Each point is reached from the start by the listed moves, each made once or not at all, plus a little noise. Is the number of moves made odd or even? Then give how often each move was made.
In the rows, 128 means zero.

Moves:
(1): [204 114]
(2): [142 191]
Start: [119 101]
Points:
[211 151] -> even (1, 1)
[119 103] -> even (0, 0)

Moves:
(1): [217 117 133 116 163 150 126 116 122]
(2): [142 202 135 144 141 111 125 105 131]
(3): [126 133 224 106 106 146  73 104 130]
(4): [139 103 130 226 118 132 142 106 124]
(5): [ 93 118 131 126 216 151 132 124  84]
(6): [132 138 126 137  95 203 139 108 105]
Start: [ 95 113 140  90 151 119 162 144  96]
Points:
[198 188 247  79 143 219 116  68  76] -> even (1, 1, 1, 0, 0, 1)
[110 203 241  95 109 197 113  80  76] -> odd (0, 1, 1, 0, 0, 1)
[ 63  83 241 163 208 165 121  91  53] -> odd (0, 0, 1, 1, 1, 0)

Moves:
(1): [164  97 134 135 112 127 141 130 127 152 144 115 110]
(2): [149 154 128 128 120 155 116 132 128 137 129 162 123]
(3): [120 119 168 114 118 141 136  99 144 127 131 130 119]
(4): [131 139 140 157 120 113 132 110 119 141 138 137 136]
(5): [147 131 149 136 152 135 137 138 122 117 129 138 114]
(6): [116 127 112 144 112 168 139 123 143 122 115 114 130]
(7): [124 143 138 135 108 114 155 150 126 128 125 116 128]
(8): [126 111 161 147 117 127 109 155 140 123 122 140 142]
(9): [142 142 118 137 131 119 131 129 174 111 134 144 136]
(10): [123 134 135 147 148 127 145 139 140 172 139 147 121]
(11): [111 130 149 126 123 158 115 118 148 113 182 129 163]
Start: [ 93 120 136 167 123 106 114 134 134 128 130 124 121]
Points:
[147 163 148 184 142 132 115 150 174 108 138 185 109] -> odd (0, 1, 0, 0, 1, 0, 0, 0, 1, 0, 0)
[126 105 168 214  76 135 153  86 201 141 151 124 112] -> odd (1, 0, 1, 1, 0, 1, 0, 0, 1, 0, 0)
[122 112 209 198  84 172 172 124 224 102 191 116 124] -> odd (1, 0, 1, 0, 1, 1, 1, 0, 1, 0, 1)
[123 163 178 191 100 123 117  94 189 131 150 186 122] -> even (0, 1, 1, 1, 0, 0, 0, 0, 1, 0, 0)
[123 123 133 224  93 122 186 165 205 174 145 120 106] -> odd (1, 0, 0, 0, 0, 1, 1, 0, 1, 1, 0)
[177 163 183 249 118  99 176 166 175 189 171 188  93] -> odd (1, 1, 0, 1, 1, 0, 1, 0, 1, 1, 0)
[119 130 228 247  95 156 194 119 225 159 213 143 127] -> odd (1, 0, 1, 1, 1, 1, 1, 0, 1, 1, 1)
